Each row is a point. Before rounding, the points of a table are all equally far from one centre. They may lie mostly on one side of it. Where is the centre, to within rounding?

Points, 6 rows:
[[ 57 -42]
 [ 60 -17]
 [-10 -29]
 [ -2 -50]
 [ 60 -35]
 [  5   4]]
Centre: [ 25 -26]

Points, 11 rows:
[[  6   4 -59 -23  24  -4 -25 -15]
 [-22  21 -19  10  26  53 -31  36]
 [ -1  -9 -16   8  -8  -5  25  42]
 [ 37  18   2  19  41  14   1  25]
 [-18 -43 -46   0   9  -1  19   7]
 [-16 -31  19  -4  22 -14   6  -7]
 [  6  13 -34 -44  19  60  -4  -9]
 [-30  13 -31 -22   7 -14 -32  -6]
 [-21 -15 -20 -18  33  15 -45  40]
 [ 10 -34  24   2   3  50  -8 -12]
 [  7 -10  17   9  24   2 -43  31]]
Centre: [ -1  -4 -16  -3  16  23  -6   4]

Points:
[[-25 -22 -30 -13 -30 -21  -1 -40  26 -22   4  27  19  -2]
 [-43 -19  -9 -18 -51   9  36   8   1 -10   0   5 -14 -24]
 [-48 -10 -22  15  -1 -22  23 -40 -12  16  -4   9   7  26]
 [-55 -31 -37 -19  -2 -18  -8   4  13  -7 -13  17 -15  17]
 [-56 -15   7  21  17 -39  12   1  12  15  15  13 -16  -4]
 [-36  -1  13 -11 -47   1  -8  -5  35  19   7  32   0   6]
 [-12  -3 -15  36 -23 -19  26  18  11  16 -11  32  15  18]
 [  3   2 -60   4 -35 -13  17  -5  23 -12  -2   2 -11  -7]
 [-30 -31  10  -3   5   5 -33 -24   0 -18 -31 -11   7 -21]
 [-20  13  -1  17 -28 -15   3  12 -10  -1  35   2 -26 -26]
 [  1 -42 -23  25  -2   4  -7 -11 -35   4 -16  16  11 -18]
 [-19   3 -19 -30 -10 -39 -14  -7  -1  -5  18  12  24   1]
 [-13  21 -27   7 -12 -10   4 -24  23 -31 -10  42 -10 -27]
 [-54 -12 -13   0  10  30  26 -20   1  10  20  21 -20 -14]
 [-21  -3 -29  12 -45   3  35  -8   4 -30  17  12 -13 -16]
 [-44 -45   8   8 -26   4  12  -4  18  13  25   7  11  13]
 [-19  -2 -26  36 -25  -5  37 -50  -2  -7  -5  -6   4 -22]
 [-15 -11   0   0  -2   3  -2 -10  53  -8  26  31 -15 -15]
 [-53  30 -16   8 -29  -8   2  18 -14  -3  16   7  -2 -31]]
Centre: [-25  -9 -13   5 -11  -6   4  -8   8   8  -9   7   0 -16]
